Each row of a before or after table is a point. One or more steps were done to the points. Then noise was added and the rows were shuffled. The steps act on how far a point lies along the listed directions, d1 being the first. Write out the steps. A step turns or swaps two directions, mirrors them in a line or flattens them onto one, adds a multiple of one to another, or multiplies one. Angles are multiples of 10 degrees, from the lower direction toward the higher: turns from -170 to 170, lines from 10 to 170 but not 90. Use the fewest steps. Two steps may share a direction if one is a turn and the other turns, adds or multiplies; they go together, in the order done. Otherwise the lowest direction goes first.
(in the rows, 128 means zero)

Directions:
(1): [148 117 179]
(2): [ 93  85 132]
(3): [166  95 106]
Before, 14 rows:
[[147  94 117]
 [ 75 142  54]
 [117 145  94]
 [133 103 148]
 [140  99 113]
 [135 132 152]
 [150  90  90]
 [198 216 143]
 [102 110 126]
 [175 166 143]
 [175 154 123]
 [126 101 148]
 [ 86 128  59]
 [147 156 153]]
After:
[[139 131 139]
 [234 101  98]
 [165 126 132]
 [182 100 119]
 [ 96  86 117]
 [109 125 148]
 [ 99 143 139]
 [124 133  97]
 [164  96 114]
 [106 106 130]
 [ 97 160  79]
 [107  94 133]
 [117 118 151]
 [ 91 143  85]]
Steps: multiply d1 by 0.7; turn d2 and d3 by -70 degrees

Directions:
(1): [ 89 168 129 159]
(2): [144 138 189 133]
(3): [162 176 113 109]
(4): [ 94 135 140  75]
Before, 10 rows:
[[171 143 145 141]
 [ 92 136 125 114]
 [136 127  94  76]
 [129 103  91 116]
 [161 129 146  96]
 [127 154 108 178]
 [152 124 112 102]
 [109 104 145 130]
 [123 138 125 177]
 [ 81 138 127  83]]
After:
[[163 180  96 137]
 [154 211 141 109]
 [ 84 117 143  99]
 [107 156 123  75]
 [109 118  90 149]
 [170  80 109 126]
 [ 83  51 158 161]
 [138  83 121 120]
 [188 175  67 137]
 [183 188 127 144]]
Steps: turn d1 and d4 by 130 degrees; multiply d3 by 3

Directions:
(1): [ 96 158 140 175 104 127  83 164]
(2): [111 139  85  89 151 121  69 110]
(3): [128 166  73 149 135  86 166 138]
(4): [118 156 160 153 200 132 131 105]
(5): [173 142 111 167 105 150 110  74]
Before (14 x 8):
[[122 126  94 133  51  98 176 186]
 [148 129 160 135 144 160  90  81]
 [125 140 146 121 144 137  74 126]
 [122 137 109 131 143 136  91 100]
 [124 124 125  75 157 175  82  78]
 [123 150 156 185 109 159 121 111]
 [113 109 166 140  76 147 108 134]
 [145 131 142 161 159 158  66  90]
 [126 137 105 101 199 143 119  49]
 [183 123  91 119 167 128 149  58]
 [137 133 128 126 164 134 168 117]
 [152  92  80  88  79  78 213 168]
 [119  93 159 141  90 141  88 147]
 [114 113 167 157 108 130 129 160]]
After:
[[113 194  88 206 111  98  68 144]
 [114 106 133  92  81 140  94 121]
 [ 89 143 155 144 207 108 148 157]
 [132  72 137 114  84 143  89 134]
 [116 114 210 129 141 174 159 140]
 [154  91 158 110 123 135 148 133]
 [119  96 179  87 157 139 136 127]
 [120 104 153 124 130 128 165 147]
 [139 103 101 106 110 133  90 106]
 [104 127 189 148 190 132 191 122]
 [103 100 108  64 130 131 127 129]
 [119 170  58 149  67 113  97 145]
 [127 159 117 137 177 133 133 115]
 [132  72 160  86 159 130 157 147]]
Steps: mirror d1 and d4 in the line at 120 degrees; turn d2 and d5 by -170 degrees

Directions:
(1): [162 141  53 159 141 150 160 138 149 126 164]
(2): [158 145 149 181 105 154  96 129 105  65 121]
(3): [ 96 186  89 105 135 140  99 166  82 133 109]
(4): [120 102  88 131 117  73 160 104  84  90  98]
Before (11 x 11):
[[138  99 174 154 100 102 100  95 121 111  91]
 [108 133 175  90 122 141 115 131 113 136  97]
 [165  75 194 157 106 100 135  84 144 100 114]
 [153 157  48 168 137 146 162 117 110  87 142]
 [153 126  73 155 132 115 140 122 118  97 148]
 [121 133 123  96 123 119 122 114  90 123 111]
 [111 141 165 115 117 131  80 126  98 105  88]
 [151 117 242 157 113 205  86 131 211 165 182]
 [ 98 123 145 114 122 117 122 110 114 130 120]
 [174 183  84 139 120 179 126 169 165 149 153]
 [ 94 135 159 117 124  85 126 110 115 120  86]]
After:
[[119 135 137 121 118 126  83 120  88  90  86]
 [107 125 129 118 121 114 125 106 113 125 122]
 [150 127  93 153 137 124 127 125 124 112 147]
 [134 101 251 139 112 182  90 126 203 173 171]
 [100 132 130 125 123  74 139 109 115 113  87]
 [131 134 107 105 119 123 132 112  87 111 117]
 [163  71 165 145 113  91 152  83 145 114 122]
 [164 184 135 129 120 187 105 171 166 156 141]
 [116 135 152  99 121 135 120 125 107 119  97]
 [151 160  77 164 135 163 142 123 122  94 149]
 [146  92 145 153 102  98 116  95 124 110  94]]
Steps: turn d1 and d4 by -20 degrees; multiply d1 by 0.7; add 0.3 times d3 to d2

Directions:
(1): [161 156 135 137 182 126 139 109 106  84 116  66 175 143]
(2): [151 104 119 149 108 128 181 183  91 132  84 154 151 171]
(3): [105  75 130  72 134 102 171 124 135  62 132 121  99 130]
(4): [ 91 143 173 112 154 152 100 191 158 114 152 136 144 179]
(5): [182 134 149 123 104  96 149 154 195 120 145 136 169  88]
Before:
[[119 150 170 105 163 140 111 150 166 112 136  96 137 141]
 [107 132 142 129 152 126 106 174 123  89 127 116 163 172]
 [111 157 173 132 143 126  99 150 181 118 175 121 171 133]
 [136 138 158 130 141 155 122 110 132 115 136 104 134 137]
 [112 141 124 162  91 163 102 146 126 218 119 171 115 105]
 [117 143  89 187 145 151 108  87  55 185 121 131 127 119]
 [128 176 112 162 107 166  82 135 119 209 128 175 137  91]
 [125 139 115 128 159 147 143 162 102 118  99 133 139 176]
 [139 176  89 155 109 144 105  81 117 160 115 121 115 125]
 [109 119 155 119 146 138 127 166 145 100 145 127 123 170]
 [152 144 155 119 160 107 150 158 179  85 154  98 186 149]
 [116 103  99 126 141 144 157 108  61 118 103 106 102 152]
 [160 162 131 190 123 134  88 140 148 182 144 168 141 121]
 [119 161 132 137 173 147 107 136 116 116 132  97 154 157]]
After, 14 rows:
[[144 133 148 137 135 153 132 104 119 118 124 105 133 138]
 [113 150 111 149 170 151 116 122  78 121 111  97 142 165]
 [115 122 125 139 143 122 122 166  99  94 109 117 160 174]
 [ 49 146  82 181 181 190  66  67   6 188 124 119  86 160]
 [124 108 138 130 134 134 147 159 123 106 125 131 121 167]
 [ 99 142 124 160  98 170  93 143 119 219 122 169 108 113]
 [125 175 111 164 110 169  81 132 114 210 127 174 133  94]
 [181 162 137 190 112 121  99 149 168 180 147 172 156 106]
 [155 136 150 120 138 122 149 148 152 119 111 104 146 126]
 [174 142 157 149 105  91 152 155 186 123 151 133 198 100]
 [217 140 159 125 126  71 191 177 221  83 152 110 224 109]
 [ 48 107  96 119 177 182 113  88  17 120 107  93  62 196]
 [111 179  88 151 125 159  88  73 102 160 118 116  99 142]
 [ 98 138 110 128 173 161 130 151  76 120  95 130 121 194]]
Steps: flatten d2 and d4 onto the line at 40 degrees; multiply d5 by 2.5
